Rows are points. The last column is the point's height on a tilted bowl or saddle (a function of degree 2), plus a little noise. Count its main directions that bend up, bend down and stay straight.

Points:
-60  4  -2  12
-11  6  -9  11
15  3  -12  4
16  -17  -36  6
11  0  -17  6
43  -29  -14  -10
-2  22  -44  33
15  -4  -17  4
-22  19  -8  16
35  -8  20  1
-50  -3  18  0
-46  58  -29  60
35  -24  22  3
-9  7  -5  10
-18  10  -21  20
-48  -7  16  1
Directions: 2 up, 1 down, 0 straight

Points:
14  20  7  -18  -31
-25  -10  7  -1  -28
4  20  34  19  -13
2  33  54  -8  9
5  17  -14  -15  -42
-4  16  -22  -13  -50
-8  -1  -23  -9  -40
39  1  26  -14  -24
-31  39  -23  -4  -60
2  30  25  -22  -3
29  -1  31  -11  -12
-11  -7  -5  -2  -21
33  0  10  -2  -10
14  17  -19  4  -22
6  7  -16  -6  -27
8  12  -3  32  19
12  31  -19  1  -38
-3  -8  14  13  -5
7  15  -7  -31  -51
25  -16  -3  -22  -20
-11  -6  0  11  -12
8  -3  32  60  -16
-32  -10  8  0  -36
2  -2  -17  13  2
-5  29  38  -5  6
-24  19  -8  23  -22
Directions: 1 up, 2 down, 1 straight

Points:
0  -19  6  5  -10
-3  13  1  29  -28
-6  -1  1  -4  -13
6  -35  15  -7  30
-4  2  12  24  -45
-12  0  -10  16  -15
12  5  -7  -20  -9
21  17  23  11  -60
-27  22  12  -24  -49
16  -21  -22  3  -44
-11  18  -31  -14  -4
-11  -23  9  12  -9
-15  -5  12  -25  8
5  -14  -17  0  -23
-9  5  -18  -14  -5
-15  7  23  -32  -25
-7  9  5  19  -36
-19  15  12  42  -58
38  0  23  5  -39
-12  -5  18  -13  -15
-2  -15  9  -41  50
30  -25  11  -33  37
-8  15  -60  19  -28
Directions: 1 up, 1 down, 2 straight

Points, 39 rows:
-18  -10  6  6  -29  -38  -8
22  -2  -19  -20  -8  10  -10
12  14  22  5  -36  29  0
1  -5  -20  -2  -11  28  0
-52  -3  -21  -6  -18  -32  -33
12  13  -24  -16  27  22  -26
-52  -10  -30  -26  32  19  -33
-12  -42  41  -18  -14  6  -6
-11  -7  -2  7  22  14  -5
-15  4  13  0  -13  6  -2
17  -28  0  -4  -38  -35  8
15  -17  38  -20  -2  -13  7
13  -1  -46  20  20  -54  -60
48  7  32  10  -2  50  -17
25  23  -32  -35  32  25  -52
48  24  -9  -3  -13  -17  -17
23  18  -1  42  4  7  -22
0  -42  26  22  25  -22  4
15  18  3  -3  15  0  -16
28  18  40  44  -2  12  -22
-35  -35  14  9  7  10  -9
-9  16  6  18  28  7  -18
-34  -16  -26  -39  -30  51  11
-27  -6  18  25  -37  34  2
29  -17  30  -7  -13  10  6
-13  10  -46  2  19  35  -16
-12  9  -13  -12  -23  4  0
-51  -21  4  10  1  16  -11
24  42  4  35  -36  24  -27
-10  37  27  -25  4  27  -26
6  46  -6  1  -18  24  -16
-58  -1  11  7  -38  14  -4
-22  2  44  -21  16  -13  -24
29  -13  -21  6  20  13  -10
-13  -25  9  20  -42  3  -3
20  -3  21  -17  -33  1  9
1  -21  1  -19  28  4  -8
18  8  6  60  -2  6  -25
-18  17  -16  5  31  1  -30
Directions: 2 up, 4 down, 0 straight

Points:
7  13  -9  4  -10  8  -7  11  7
26  2  3  -24  58  18  -19  9  12
0  -13  -6  -5  17  3  -13  -11  5
33  8  9  0  11  12  -4  24  10
14  -10  9  -6  0  24  30  -1  -1
19  11  2  13  0  -30  2  24  13
17  -10  29  -25  -12  -12  -31  7  16
6  15  4  11  14  4  -3  -5  9
-6  2  -5  16  -37  20  12  19  4
0  -15  4  -6  28  -29  -13  34  -5
-17  15  -3  2  17  20  12  -6  3
22  -25  -8  -9  40  7  3  -8  12
-42  34  47  -38  17  -18  45  1  60
27  29  7  -7  -14  8  17  -6  24
-1  -21  0  22  6  -16  5  -20  15
-19  -22  6  21  6  -32  -28  -17  20
-30  -17  -14  9  -15  1  7  18  -10
-4  -7  -7  38  -20  -2  -22  -18  18
-18  -6  -9  37  0  -29  -26  -10  14
30  -15  8  4  4  4  7  -5  7
-12  -9  -3  -17  -12  -16  -28  -21  4
-26  8  2  16  60  2  1  -17  9
-4  -25  1  2  -23  16  -17  15  -3
2  28  -13  36  -11  4  0  -18  24
-33  1  4  14  -29  3  -34  -6  -10
-52  1  -1  -10  -19  -48  5  53  20
-12  5  18  31  13  9  -18  -28  21
-10  -6  -35  1  6  -36  9  -33  34
9  27  -15  -48  -30  -9  12  9  20
-17  1  -13  -17  -5  10  -8  7  -13
-7  -17  -10  -17  0  10  -18  -13  1
13  -33  12  -3  -9  -21  13  -12  10
-2  -3  11  27  0  11  12  11  -2
6  21  -7  16  1  -13  12  -38  37
8  5  18  11  -5  8  -9  -26  20
-11  -11  -41  17  6  -11  40  31  -11
5  -28  5  19  -7  -7  -1  3  6
-19  -31  -24  -8  30  42  -1  21  -3
18  -2  -8  -13  0  -16  -7  -10  15
-6  24  23  -18  3  16  -9  49  22
6  -18  5  -5  30  -13  -37  23  5
-38  -1  -31  -54  4  -24  27  -15  20
-23  -14  -11  -13  -1  23  -15  -11  -8
18  -9  39  1  14  -17  -11  0  22
17  3  -4  10  17  -32  -7  -19  24
0  40  -24  11  -15  10  2  2  21
7  -15  -15  -35  24  16  13  8  0
9  -14  -27  -2  31  5  29  -6  3
10  -7  -18  7  0  5  2  12  -2
14  3  -3  12  1  17  11  31  -1
-47  10  16  29  11  -2  -20  18  4
22  11  52  14  39  20  17  -5  15
21  -4  -5  12  6  13  -6  -13  17
5  -13  10  -16  27  -35  -24  31  3
26  -26  -34  0  31  22  19  -5  16
1  -37  -33  11  20  -10  -30  -8  11
-28  15  8  -4  -13  2  -11  17  -3
-9  15  11  20  -12  -10  -6  -14  17
-5  8  -28  -21  -17  -19  -19  -49  46
-13  16  -28  -8  -17  30  -13  -16  12
-5  -41  -30  -12  14  11  4  -32  39
35  -2  -7  25  30  -31  -14  9  12
26  19  1  -36  7  11  -15  0  21
-15  25  -58  18  -7  6  30  -17  28
Directions: 5 up, 2 down, 1 straight

Points (68 x 9):
21  3  37  -20  37  -38  13  17  33
-4  9  -14  19  -11  1  32  13  14
16  -21  1  -3  -19  -39  -22  30  9
-8  -9  -18  -5  25  0  -15  -5  -2
-8  34  -19  12  -27  -8  -22  11  9
-13  12  -7  -27  -12  -24  5  16  18
-6  5  -19  32  15  3  14  -15  2
14  9  46  -3  50  -11  -11  1  36
23  -38  -1  7  -16  14  29  14  38
6  44  37  16  6  -31  -48  -45  47
18  -13  1  2  1  16  23  -41  28
-60  -28  8  42  -13  -18  16  -1  45
0  45  -13  31  1  3  -9  8  7
40  16  0  -31  20  -7  -12  3  36
-9  8  27  12  20  19  -9  6  5
-11  -3  -10  23  0  13  -31  -24  -3
-10  28  -46  15  -14  47  -28  -7  22
29  23  27  29  -13  -10  10  30  18
26  21  -22  32  -7  -25  22  7  8
-7  -14  -28  14  14  -8  -9  -27  0
45  14  17  -1  -12  9  18  -3  31
-23  -18  -8  32  -4  -17  12  45  12
20  4  -9  -32  -5  -9  -13  -3  22
-2  26  -46  18  16  -22  1  -37  17
0  -3  -28  -19  29  10  -9  -3  12
-1  11  -1  -24  -30  -45  -5  5  20
6  -1  -14  -13  -10  -6  7  16  10
-4  12  -1  35  10  15  42  -17  26
2  22  27  42  -2  13  -25  -36  21
-41  24  14  18  -5  -6  -20  -5  7
15  26  43  -2  5  -10  2  -9  22
-1  -8  46  11  9  -14  16  23  19
-33  10  3  8  -5  -8  0  27  5
44  13  22  21  -1  0  4  -18  21
42  -8  21  -28  22  -7  -29  -21  44
-46  -7  -6  0  -22  2  2  -39  28
12  8  8  -6  34  16  -20  -57  24
36  -27  33  24  -34  32  -13  -31  60
34  1  0  4  -1  -6  0  2  6
18  -30  -9  14  20  25  7  -14  17
-21  -6  16  4  3  8  -10  17  1
14  12  -25  24  1  -10  -23  -1  -4
-7  -1  49  6  -10  -3  4  19  23
5  -14  27  -16  -8  21  -14  -7  18
-8  -26  8  -24  11  28  -48  12  25
-10  -24  51  -2  28  5  -3  -6  32
-4  -2  -4  1  -15  -14  0  -23  3
28  -27  -3  -29  2  4  17  -19  40
-16  -14  29  1  -46  2  7  7  35
18  -24  5  3  -26  14  28  -19  35
-8  4  -12  27  -9  20  -14  -1  -3
-41  -25  -25  -15  -40  30  -18  16  43
12  -16  -7  -4  -14  -27  13  5  7
-19  19  1  16  -17  25  -9  -15  1
-27  7  16  22  -16  -2  -1  17  5
-5  -9  3  -3  -19  19  -3  13  8
-25  3  -25  22  -1  -32  23  -7  9
14  -13  -48  -7  6  -18  -40  3  23
11  30  19  37  33  19  3  -14  20
5  3  27  -2  -24  -10  -15  -1  11
-7  -25  8  -4  19  -14  -17  -18  4
-2  -18  -1  7  26  -11  -7  -15  -3
3  -29  -13  -29  20  -27  9  1  24
42  0  -14  1  -21  -17  -11  5  17
1  -42  -7  -31  0  13  -14  24  34
3  25  -6  -11  7  -10  -19  -39  11
36  -20  18  10  -18  8  14  25  30
-10  6  13  -14  -14  -32  -13  -26  15
Directions: 7 up, 0 down, 1 straight

Points:
23  6  8  12  7  -4  5  -13  -14
2  0  -44  16  -47  27  -7  -22  -45
14  5  -9  -2  12  12  -9  -6  -18
9  3  9  -6  -32  23  3  -13  -22
-15  24  -10  15  -2  -3  23  6  -9
4  8  -12  -2  2  1  12  12  -11
37  28  20  -6  10  -5  -34  5  -9
-13  -20  -7  0  2  -9  9  -10  -12
-8  9  33  8  -6  -15  -19  -7  -7
-6  6  12  7  -51  39  44  7  -4
-20  -40  -17  9  -6  -27  -16  2  -29
-5  20  -22  0  8  10  16  12  -25
48  -23  0  6  4  -1  37  -27  -41
14  9  -30  22  -21  -5  -29  -24  -14
10  39  -9  2  0  -12  -10  -35  -5
-22  -3  32  -11  2  -6  -10  -8  -5
29  35  16  -12  7  17  -3  34  -40
1  1  -4  23  7  18  -31  -11  -24
-27  5  -18  17  -3  14  -18  11  -21
-2  3  6  12  6  32  -3  2  -19
50  10  30  22  -27  36  2  -16  -60
-19  6  6  14  6  19  -36  9  -14
8  14  34  16  17  10  10  -28  -26
23  1  14  25  -3  1  -5  -14  -14
8  19  -21  -9  -8  0  5  10  -10
-19  -15  0  -20  5  -13  8  -13  -8
20  13  -33  -1  -7  23  5  -17  -36
45  -10  5  -5  23  20  -25  6  -45
20  -32  -2  -12  12  4  15  10  -31
-15  -31  13  2  -23  22  13  -2  -14
8  -4  -4  -20  6  10  -6  -2  -12
14  -11  -39  3  2  -23  -16  -16  -2
1  -41  -22  -6  7  19  42  13  -46
-19  11  15  8  -5  4  9  12  -7
-14  15  6  -12  10  -18  -9  -9  5
9  -19  -19  -23  27  -10  36  -9  -28
-15  40  -42  11  6  -6  -49  12  -13
5  5  -12  -60  1  -2  33  34  -39
5  17  15  -25  -1  10  41  12  -34
-18  3  5  39  -16  8  0  -10  -1
-2  -12  21  -45  31  -1  51  -23  -34
-2  -7  14  -2  -33  22  32  9  -11
6  -25  -16  -3  -29  -11  -8  10  -13
9  7  -5  16  -15  -7  -29  33  9
1  9  -9  -21  -2  11  -4  -30  -9
-2  22  7  -40  -5  25  -2  -31  -9
-14  -33  13  -10  14  -8  -42  -5  -11
22  -4  -19  36  5  26  5  -2  -32
15  -16  4  -3  -18  37  -26  -20  -43
5  36  -4  -6  9  10  -11  -2  -15
43  -25  13  12  17  3  5  29  -33
-31  12  4  -22  -19  14  16  20  -19
-17  35  12  -17  23  -39  1  38  -10
30  -4  4  -36  -15  17  25  21  -45
26  -13  -20  -13  15  17  -27  15  -32
5  10  4  -14  -23  7  11  -15  -13
-1  -20  -24  3  -20  -24  8  44  0
6  5  -14  3  -11  -7  24  4  -3
30  9  11  -9  22  -20  -10  -11  -4
-39  -8  4  -13  -4  -26  9  19  -19
30  -42  14  18  -4  -6  -21  0  -34
15  1  29  -25  5  -5  28  28  -29
38  10  9  9  30  -2  -22  -16  -27
-9  30  -35  -13  -15  -10  4  -7  -5
-7  -25  35  24  15  -37  -18  14  -20
6  11  19  -3  -15  -31  7  -14  -4
10  15  18  -7  1  16  -3  26  -18
17  13  27  -9  -26  -1  -14  3  -14
-1  -18  -2  20  -6  -13  8  4  -3
-26  -23  18  15  -2  -20  -2  20  -15
-20  -6  20  1  -5  -14  55  -16  -16
15  -16  -6  31  -28  -4  7  32  11
12  -20  14  -17  5  47  -4  17  -37
2  -3  -4  14  -1  -8  7  -41  -10
Directions: 2 up, 5 down, 1 straight
